Each row is a point. Each copy is the shape, with its points in the same order, stretched, turned, moved and blurred by noise. Is it also mirrored, or only turned?

Shape (6 x 2)
-1.25	-0.38
-2.03	-0.35
0.63	2.59
4.81	0.79
-0.92	-0.94
-0.84	-0.18
Copy 1 (6 x 2)
-0.90	-0.87
-1.27	0.06
1.87	1.45
3.98	-2.57
-0.64	-1.32
0.00	-0.72
Copy 1 is: only turned
Copy 2 (6 x 2)
-1.14	0.30
-1.13	0.99
2.73	-0.73
1.70	-5.46
-1.50	0.07
-0.42	-0.04
Copy 2 is: only turned
Copy 3 (6 x 2)
-0.49	1.69
-1.15	2.11
-2.21	-1.80
1.35	-3.99
-0.08	1.16
-0.32	0.79
Copy 3 is: mirrored

Shape (8 x 4)
2.40	1.51	-0.64	-0.29
-4.78	-0.61	-0.90	-0.02
-4.12	-2.38	-2.28	0.83
0.59	-1.22	-1.24	-1.57
1.98	-1.24	-0.76	-0.45
1.50	-1.42	-0.92	0.63
-1.47	-0.22	2.48	1.31
0.74	-1.47	-2.09	0.84
Copy 1 (8 x 4)
-2.19	-1.56	0.51	-1.28
0.79	2.93	-1.13	0.67
2.53	1.20	-0.30	1.87
1.32	-1.87	0.36	-0.99
0.54	-2.49	1.53	-0.81
0.60	-1.91	1.97	-0.12
-1.37	2.75	1.80	-0.70
1.08	-1.79	1.39	0.91
Copy 1 is: mirrored
Copy 2 (8 x 4)
-0.01	-0.17	-2.38	-0.06
0.84	1.38	4.00	2.31
0.65	-0.87	4.04	2.77
1.67	-1.88	-0.09	0.29
1.07	-2.31	-1.11	-0.15
-0.16	-2.17	-0.43	0.42
-1.30	0.57	1.88	-0.94
-0.19	-2.43	-0.43	1.50
Copy 2 is: mirrored
Copy 3 (8 x 4)
1.90	0.65	2.65	-1.31
-0.56	-2.99	-4.25	1.20
-0.40	-3.49	-5.06	-0.95
0.32	-2.79	0.39	-2.04
0.20	-1.15	1.49	-2.64
0.25	-0.72	0.50	-2.76
-1.96	0.26	-0.92	1.14
0.98	-1.08	-0.62	-2.82
Copy 3 is: mirrored
Copy 4 (8 x 4)
0.79	0.30	-1.61	-2.24
-0.61	-3.43	1.12	3.68
0.84	-4.45	-0.63	3.66
2.22	-2.05	0.09	-0.64
2.85	-0.88	-1.57	-1.04
2.67	-0.87	-2.26	-0.27
0.85	1.44	0.08	2.96
2.20	-2.23	-2.73	-0.08
Copy 4 is: only turned

Shape (14 x 8)
-0.08	0.75	0.81	0.27	-0.53	0.65	2.30	2.64
2.37	1.72	0.31	-2.92	0.63	-0.99	4.19	-2.83
0.21	3.62	-0.30	-0.98	-0.78	-1.29	-1.37	-0.81
-0.72	0.58	2.07	-0.15	3.17	0.53	2.90	-1.12
-1.19	-2.86	3.30	1.00	1.22	1.91	0.86	0.11
-1.23	2.84	0.63	-0.36	0.21	0.35	-0.44	-1.25
-1.67	-0.65	-0.57	0.76	-1.05	2.09	-1.26	-2.45
-0.30	-1.03	1.95	2.77	-1.14	-0.78	0.33	1.06
0.82	0.31	1.06	-0.82	-1.55	-0.93	0.27	-2.08
-2.49	0.63	1.92	-0.64	-1.28	0.83	-1.01	-2.94
1.79	-1.95	-0.91	-0.26	-4.33	-0.55	0.15	-0.43
-2.74	-2.64	-2.41	0.50	0.94	-1.07	-1.94	4.26
-0.87	0.88	0.46	1.88	1.82	1.97	-2.24	-0.12
2.05	2.43	1.26	-2.17	1.18	2.19	0.01	3.00
Copy 1 (14 x 8)
0.96	-2.08	0.63	0.13	1.79	1.94	3.20	0.95
2.85	-1.88	-0.27	-3.85	1.43	-1.85	-0.13	-2.21
1.89	-1.62	0.98	-1.82	2.21	-1.73	-1.24	3.08
0.49	0.48	0.63	-1.94	2.95	2.05	-0.17	-2.07
-1.31	1.53	1.12	1.55	1.40	1.47	1.04	-2.12
1.16	0.23	1.08	-1.95	3.04	-0.45	-0.36	2.12
0.64	2.98	0.26	0.38	-0.05	-1.18	-0.23	1.71
-0.39	-0.79	-1.56	2.92	1.96	0.55	1.57	1.04
1.16	-0.43	0.30	-0.22	1.49	-2.77	-0.27	0.10
-0.01	2.39	1.86	-0.44	2.57	-2.72	-0.15	0.77
0.91	-1.36	-0.67	1.65	-1.59	-2.95	1.91	0.83
-4.37	-1.89	0.43	-0.50	-0.90	2.71	2.03	3.35
0.75	1.36	0.85	0.18	1.55	2.11	-1.50	2.30
2.36	-2.10	3.78	-0.98	0.62	2.56	-0.54	1.04
Copy 1 is: only turned
Copy 2 (14 x 8)
-0.31	-0.42	-2.21	1.81	1.73	-0.63	-0.33	1.97
-0.29	2.69	4.51	3.20	1.62	0.58	1.77	0.96
1.99	2.21	1.95	-0.18	0.79	-3.52	-0.54	-0.75
-1.42	-0.26	2.54	0.33	1.37	0.22	3.81	3.65
-1.46	-2.04	-0.42	-1.10	-1.10	2.27	1.47	2.27
0.71	1.96	1.50	-0.81	0.12	-2.27	1.55	1.15
0.80	1.48	-0.27	-1.58	-2.40	0.95	2.78	-1.46
2.17	-2.87	-0.57	0.73	-1.02	0.41	-0.46	0.18
1.43	1.12	2.33	1.02	-1.55	0.22	-0.45	-1.09
-0.01	2.04	1.46	-1.32	-3.80	-0.71	1.33	0.44
2.05	0.34	-1.03	2.26	-2.18	1.88	-2.20	-4.27
-2.08	-3.81	-4.67	-1.10	0.96	-3.19	0.40	-2.92
1.28	0.02	0.11	-3.10	1.47	-0.68	2.26	0.62
-0.81	2.04	-1.40	-0.73	5.02	-1.56	-2.01	2.42
Copy 2 is: mirrored
Copy 3 (14 x 8)
-0.02	0.56	-2.53	-0.65	1.27	1.77	-2.16	1.19
-1.65	-1.08	0.57	0.04	2.04	3.32	4.16	-0.18
2.52	2.25	-0.45	-0.54	0.03	-0.19	2.53	-1.19
-0.91	-1.28	2.46	-0.58	2.97	0.59	-1.49	-0.84
-1.28	-1.62	1.57	2.04	1.05	-1.43	-4.14	-0.50
0.35	2.19	0.91	-0.54	0.34	-0.74	0.34	-2.18
-1.37	0.49	1.88	0.26	-3.22	-1.55	-0.56	-2.10
0.60	-0.19	-0.35	1.04	-0.05	-2.38	-2.16	2.53
-0.74	-0.05	-0.15	1.83	-0.22	-0.62	2.26	-0.19
-1.80	1.36	1.00	1.09	-0.86	-2.58	0.66	-3.30
-0.67	-0.91	-2.87	2.18	-3.41	0.43	2.09	1.37
3.72	-2.25	-1.98	-3.24	-1.99	-0.74	-3.98	-1.55
2.78	1.03	2.31	0.33	-0.46	-1.38	-2.83	-0.55
2.74	1.11	-1.94	1.49	3.21	4.02	-2.00	-1.19
Copy 3 is: mirrored
Copy 4 (14 x 8)
-0.65	-1.45	-0.78	1.00	-0.32	0.78	3.06	0.28
5.92	-0.06	-2.42	0.00	3.25	-1.44	-1.79	-0.41
2.22	0.70	1.82	0.76	1.27	-1.90	0.06	-2.20
-0.15	1.61	-2.58	0.94	3.80	0.11	0.91	-1.11
-3.82	0.58	-0.38	-0.20	3.06	2.93	1.86	0.92
0.36	1.51	0.88	0.15	2.24	-1.25	1.20	-2.37
-2.12	0.82	0.98	-2.22	1.68	0.21	-0.93	-1.55
-2.81	-2.34	1.20	1.83	1.89	2.30	1.30	-0.68
1.95	-0.80	1.27	-0.19	2.91	-0.21	-0.84	-0.60
-0.77	0.71	1.85	-1.59	3.91	-1.12	0.50	-1.43
1.20	-3.35	1.83	-1.29	-0.21	1.11	-1.59	1.06
-4.88	0.26	0.50	1.49	-2.86	-0.84	0.30	2.27
-3.15	2.91	0.83	0.51	1.21	1.31	1.38	-2.43
1.45	2.43	0.04	0.28	-1.03	1.18	4.16	0.76
Copy 4 is: only turned
